Each row is a point. The points of each table are mixes of a few directions, plus a little noise. Count the directions of each table, and those that both share. Where both have some left over, give the other angles between the two spaces (their principal angles), to ten degrees, smallest first.

First (5 x 3):
[[-2.06 -1.69 -0.10]
 [ 1.57  1.45  0.40]
 [ 0.36  0.97  1.57]
 [ 1.70  0.99 -0.89]
 [-1.56 -1.67 -1.01]]
Second (7 x 3):
[[-0.11  0.12 -0.08]
 [-0.73  0.89 -0.64]
 [ 0.43 -0.56  0.40]
 [ 0.13 -0.14  0.09]
 [ 2.29 -2.85  2.00]
 [-2.24  2.78 -1.98]
 [ 0.17 -0.24  0.15]]
Directions: first 2, second 1, shared 0; angles 80

First (10 x 8):
[[ 2.70 -2.18  0.36  0.24 -0.29  1.55  0.01  1.44]
 [ 1.78 -1.83  0.30 -0.09 -0.04  1.41 -0.01  1.03]
 [ 1.09 -0.62  0.09  0.27 -0.25  0.35  0.02  0.54]
 [-1.77  1.87 -0.32  0.13  0.03 -1.47  0.02 -1.04]
 [-3.61  0.43 -0.05 -2.12  1.44  0.51 -0.18 -1.39]
 [ 3.19 -1.07  0.16  1.38 -1.01  0.29  0.10  1.38]
 [-4.67  1.27 -0.18 -2.19  1.57 -0.11 -0.19 -1.93]
 [-0.15  1.32 -0.24  0.83 -0.47 -1.31  0.06 -0.35]
 [ 0.38 -1.33  0.25 -0.71  0.39  1.28 -0.09  0.44]
 [ 1.11  2.14 -0.39  2.24 -1.39 -2.50  0.24 -0.08]]
Second (8 x 8):
[[ 0.87 -0.07 -0.38 -0.68 -3.35 -0.18  0.61 -1.49]
 [-0.52  1.49 -0.68 -0.42  3.05  0.17  1.38  1.99]
 [-0.80  0.89  2.54 -0.21  0.57  0.90  3.42  3.07]
 [-0.25  0.78  1.20 -0.65 -2.14  0.78  1.54 -0.90]
 [ 0.07 -1.24 -0.42 -0.49  0.39 -0.66 -1.14 -0.97]
 [ 0.57 -1.22 -1.44 -0.94  0.52 -1.23 -0.73 -0.55]
 [-0.35 -0.47 -0.55  1.07  1.53  0.01 -2.91 -1.26]
 [ 0.44 -0.23 -0.24  2.27 -0.58  0.18 -2.19  0.09]]
Directions: first 2, second 5, shared 0; angles 30, 60

First (8 x 12):
[[ 0.58  0.74  0.04 -0.44 -0.12 -0.84 -0.10 -0.31 -2.08  1.67  2.70  1.07]
 [-0.39 -0.55 -0.40  0.24  0.41 -0.50 -0.33  0.35  1.68 -2.21  0.55  1.48]
 [ 1.22  2.70  0.18  2.57 -2.04 -0.63 -1.55  1.27  0.25  2.74  0.09 -0.03]
 [-0.87 -0.97  0.99 -1.26  1.35 -0.06  0.18 -0.25 -0.03  0.04 -2.79 -1.41]
 [ 0.37  0.47 -1.64  2.27 -1.19  0.16 -0.71  0.38  2.55 -1.77  1.58  1.95]
 [-0.81 -1.88  1.99 -3.69  1.72  0.48  2.01  0.03 -2.24 -1.13 -1.66 -2.30]
 [ 0.58 -0.02 -0.28 -0.59 -0.71  1.10  1.23 -0.39 -1.74  0.36  1.58 -0.64]
 [-0.68 -0.55 -0.93  0.89  0.58  0.32 -0.70 -1.11  1.64  0.27 -1.99 -0.13]]
Second (10 x 12):
[[-0.97 -0.92  1.59 -2.53  2.56 -2.17 -0.39 -0.16 -1.38  0.26 -0.12  0.90]
 [ 0.10 -0.18  0.02 -0.41 -0.17  0.51  0.59 -0.07 -0.57 -0.17  0.37 -0.38]
 [ 0.16 -0.31 -0.45  0.14 -0.65  1.20  0.83  0.02  0.22 -1.01  0.01 -0.66]
 [ 0.04  0.64  2.26 -0.83  0.16 -1.62 -0.32  2.45  0.02 -1.03 -0.54 -0.06]
 [ 0.61  0.03 -0.40  0.33 -1.51  1.88  1.33  0.47  0.01 -1.25  0.33 -1.27]
 [ 0.67  1.12  0.23  0.94 -1.27  0.19 -0.12  0.97  0.07  0.36  0.20 -0.35]
 [-0.47 -0.96  0.18 -1.30  1.02 -0.11  0.46 -0.61 -0.67 -0.36  0.09  0.05]
 [ 0.31  1.39 -2.04  2.63 -0.28 -0.63 -2.20 -2.17  0.23  4.30  0.64  1.51]
 [-1.05 -1.21 -1.34 -0.97  2.61 -1.10 -1.02 -3.57 -1.37  3.04  0.62  1.69]
 [ 0.53  0.40 -0.10  2.01 -2.44  1.93  0.74  2.66  3.37 -4.10 -1.52 -1.32]]
Directions: first 5, second 4, shared 4

First (9 x 24):
[[-0.06  0.44  1.44  0.22  1.80  0.46 -1.41  0.29 -0.01  1.74  1.62 -0.34
   1.08  1.27 -0.08  0.65  0.27  1.09 -1.08 -0.71  1.91  2.63 -1.25 -0.84]
 [ 0.08 -0.64 -3.02  0.85 -2.77 -0.50  2.75 -0.33  2.66 -1.61 -3.05 -1.73
  -0.55  0.18 -1.42 -1.14 -1.42 -1.23  3.88  1.63 -3.40 -2.03 -0.79 -0.36]
 [-1.51  0.90  3.60  0.43  2.72  0.55 -3.07 -0.64 -1.26  1.76  3.63  1.79
   0.67  2.08  1.37  1.05  0.54  0.23 -3.17 -1.50  3.22  5.20 -1.88 -0.60]
 [ 0.10  0.12  0.80 -0.53  0.64  0.07 -0.71  0.14 -1.23  0.15  0.75  0.82
  -0.09 -0.64  0.62  0.30  0.59  0.28 -1.37 -0.49  0.88 -0.19  0.92  0.48]
 [ 1.37 -0.04 -0.17 -0.75  0.88  0.23 -0.14  1.12 -0.49  1.01 -0.01 -0.97
   0.75 -0.92 -0.50  0.34  0.65  1.63 -0.45 -0.27  0.91 -1.22  1.13  0.00]
 [ 0.25  0.00  0.01 -0.14  0.20  0.05 -0.06  0.21 -0.10  0.22  0.04 -0.17
   0.16 -0.15 -0.09  0.08  0.13  0.32 -0.12 -0.07  0.21 -0.18  0.19 -0.01]
 [ 0.47 -0.40 -1.21 -0.57 -1.29 -0.35  1.11  0.08 -0.46 -1.32 -1.34  0.26
  -0.84 -1.64  0.10 -0.44  0.09 -0.49  0.53  0.47 -1.32 -2.90  1.76  0.93]
 [-0.21  0.15  1.02 -0.46  0.58  0.03 -0.84 -0.10 -1.37 -0.04  0.93  1.22
  -0.28 -0.54  0.87  0.28  0.56 -0.04 -1.56 -0.53  0.87  0.10  0.83  0.57]
 [-0.51 -0.54 -2.47  0.95 -2.77 -0.54  2.38 -0.78  2.26 -1.92 -2.58 -0.88
  -0.89  0.36 -0.88 -1.12 -1.42 -1.80  3.34  1.47 -3.29 -1.42 -0.92 -0.16]]
Second (10 x 24):
[[ 0.21  0.23 -1.44  1.53  2.09 -0.83  0.92 -1.37 -0.39  0.01  0.97  0.23
   0.65  1.65 -0.10 -2.50 -1.01  0.99 -1.12  0.85  1.12  0.18  2.13  1.23]
 [ 0.03  0.50 -0.62  1.03  1.82 -0.41  0.36 -0.92 -0.84  0.05  0.65  1.02
   0.80  0.73  0.14 -1.84  0.37  0.52 -1.02  0.92  1.59  0.12  0.79  1.01]
 [-0.82 -0.45  0.56 -0.72 -2.83  0.34 -0.05  0.39  1.15 -0.89 -1.31 -0.21
  -1.25 -0.71  0.04  1.66 -0.19 -1.84  1.86 -0.37 -2.35 -0.01 -2.01 -1.05]
 [-1.63 -0.06  0.28 -0.07 -2.96  0.19  0.37 -0.40  0.96 -1.76 -1.70  1.15
  -1.28 -0.65  0.38  0.67  0.42 -2.98  2.19  0.58 -2.25  0.10 -3.01 -0.57]
 [-0.27  1.00  0.87  0.04  1.35  0.31 -0.60 -0.01 -1.63  0.24  0.17  2.34
   1.10 -0.95  0.60 -0.70  2.71 -0.26 -0.77  0.86  2.38  0.02 -1.48  0.65]
 [-1.08 -0.49 -1.32  1.11 -1.83 -0.64  1.41 -1.35  1.53 -1.68 -0.89 -0.23
  -1.22  1.24 -0.09 -0.88 -2.10 -1.67  1.59  0.57 -2.56  0.19 -0.12  0.00]
 [-0.07  1.20  2.42 -1.31  0.96  1.10 -1.75  1.33 -2.24  0.80 -0.03  2.79
   1.30 -2.62  0.80  1.04  4.68 -0.40 -0.76  0.40  3.06 -0.11 -3.01  0.06]
 [ 1.12 -0.40 -0.75  0.22  1.52 -0.36  0.18  0.02  0.10  0.97  1.07 -1.78
   0.35  1.05 -0.53 -0.45 -1.64  2.07 -1.17 -0.64  0.43 -0.08  2.79  0.19]
 [ 1.95 -0.36  0.63 -1.28  1.74  0.42 -1.11  1.67 -0.56  2.18  1.34 -2.28
   0.75 -0.31 -0.60  1.46 -0.34  3.06 -1.70 -1.73  1.30 -0.26  2.41 -0.53]
 [ 0.48 -1.21 -0.57 -0.59 -1.75 -0.09  0.32  0.52  1.83  0.07 -0.27 -2.98
  -1.23  0.64 -0.69  1.55 -2.92  0.49  0.93 -1.44 -2.74 -0.11  1.44 -1.12]]
Directions: first 3, second 3, shared 1; angles 60, 90
